Rows are points. Examples show where two turns around zero, p and q, send a point. Where does a point land after both, in the order given? Backwards means that the second turn is done in reverse. Each puzzle has new turns, and all numbers are rounded.
(in the rows, 128 means zero)

Turn p:
[114 111 135] => [112 140 140]
[170 166 174] => [195 113 154]
[106 133 113] => [118 144 109]
[121 101  91] => [ 87 116 110]
Turn q:
[ 70 155 121] => [104 169  84]
[158 122 135] => [143 115 153]
[114 152  90] => [150 140  88]
[158  88 137] => [125  86 157]
[140 123 157] => [119 130 158]
Where do these land?
q, then p: [114 112 142] => [117 151 129]
q, then p: [140 117 161] => [136 152 155]
q, then p: [147 128  58] => [101  61 118]
p, then q: [111 155 151] => [160 145 144]

Turn p:
[146 153 131 114  71 126] => [147 117 141 170  84 121]
[112 113 130 164 134 129] => [100 108 126 126 153 125]
[149 103 137 163 166 164] => [145  96 118  97 180 116]
[129 151  94 110 114  98] => [120 163 113 148  97 112]
[150 152  95  75  79 131] => [166 147 105 164  67 131]
[ 58 135 135 127 172 128] => [ 91 165 136 121 172 174]
[151 145 142 121 135 119] => [146 139 149 123 123 111]
[128  73 159 150 153 130] => [110  89 136  75 149 135]
Turn q:
[138 160 151 127 117 120] => [122 120 142 156 114 104]
[138  87  84 170 157  83] => [139 105  97  52 150 107]
[160 154 105 186 112 134] => [183  94 111 127 102 101]
[132 163 112  94 127 132] => [127 132 117 171 153 121]
[129  92 137 109  89 122] => [106 167 108 119 100 134]
[115  96 168 111 160 164] => [122 157 181 114 135 166]
[ 85 144 139  99 134 140] => [ 98 121 140 157 142 161]
Where do these land?
q, then p: [111 179 138 142 163 101] => [ 89 105 136  74 136 136]
q, then p: [ 84  76  83 124 103 116] => [149 155  63 153 130 167]
p, then q: [119  85 109 136  91 116] => [117 134  85 112 114 165]
p, then q backwards: [122 130 148 164 138 113] => [122 138 146 117 157 103]
p, then q: [139 168 153 123 133 169] => [163 134 169 115 124  97]
p, then q backwards: [112 100 120 104  93  97] => [ 99 113 151 142  83 122]
p, then q: [177 164 125 125 146 151] => [143 133 136 120 139  64]
q, then p backwards: [161 122 149 106 157 160] => [130 176 155 115 154 128]

Turn p:
[125 151  99 124 113 165 133 181 109] => [123 142  79 132 149 154 146 135  83]
[111 111 115 106 116 125 128 100  97] => [139 159 125  91 119 122 105 126 135]
[115 145 124 131 109 148 172  77  98] => [138 170 148  89 106 139 150  85 122]
[113 141  84 145 142 125 149 127  76] => [110 152 131  94 134 120 115 109  71]
[150  90 164 163 148 111 134 115 111] => [120 123 182 126 105 101 139 164 128]
[ 93 156 120 125 128 165  89 157 156] => [ 87 119  70 146 145 149 134 120 145]
[158 116 158 165 118  68 103 127 142] => [139 105 158 165 128  61 132 144 142]
[136 119  97 127 136 131 153  70 130] => [143 121 148  94  87 133 112  92 123]
[ 99 114 127  95 119 142 139 188 180] => [140  88  90 123 181 169 141 150 149]
[119 167 148  87 156 123 107 163 170] => [116 111 116 180 172 166 106 122 155]
[188  96 170 141 125 104 100 103 139] => [153 116 162 167  82  93 125 162 154]
Turn q:
[120 155 150 132  78  89  97 130 147] => [ 92 118 129 165  68 118 122 134 137]
[125 151  99  88 137 126  93 105 146] => [ 87 147 129  96 113 132 103  93 125]
[136 109 125 132  88 156 179 143  83] => [170 114 121 154 148 151 186 110 147]
[180 138 145 120 129 111 137 115  82] => [136  95  94 141 134 114 147 100  84]
[101 135 150 116 162 157 146 102 129] => [128 135 130 137 180 128  91 118 141]
[110 109 152 175 138  98  96 149 144] => [118 112 133 130 109 117 115 200 126]
[152 142 156  91 152 142 112 157 144] => [102 143 164 138 146 118 127 119  81]
[126  94  88 108  76  99 121 110 166] => [123 119 151  93  72 107 147 105 175]
[140  89  99 168 165 142  96 165  89] => [139 116 116  79 146 166 156 184  96]
[119 155 157 146 126 166 185  95 166] => [180 143 146 173 146 124  78 105 151]
[100 130  87 132 157 123 148 136 112] => [136 165  96 102 148 132 136 140 145]
Where do these land?
p, then q: [158 126 135 132 115 138 108 161 177] => [180 124 139 101 118 132 149 159 135]
q, then p: [111 104 182 137 147 156 105  95 157] => [ 88 113 130 146 125 113 113 185 168]
q, then p: [115 105 131 159 147 140 120  91  86] => [123  93 106 113 108 152  95 162 115]
q, then p: [ 59 155 142  99 150 119 142 136 108] => [ 71  91 123 130 157 133 117  83 121]
p, then q: [192 148 143  91  98  46 166  84 120] => [146  60 120 157  91  95  93 116  42]
q, then p: [143 102 156  92 126 161 102 142 138] => [104 151 168 113 132 141 139 155 160]
q, then p: [119 126 126 135 154 142 158  86 121] => [122 103 128 148  99 130  86 127 126]
q, then p: [126 169 103 140 111 149 130 171  85] => [115 142 113 114 112 160 167  98  79]
p, then q: [124 122  94 155  87 129 141 113 133] => [134 120 107 111 120  99 150  87 139]
q, then p backwards: [118 121 126 123 144 103 143 168 129] => [124 120 152 148 104 127 122 146  98]
p, then q: [143 130  70 147 130 124  92 162 155] => [130 107 100  69 119 141 162 152 148]
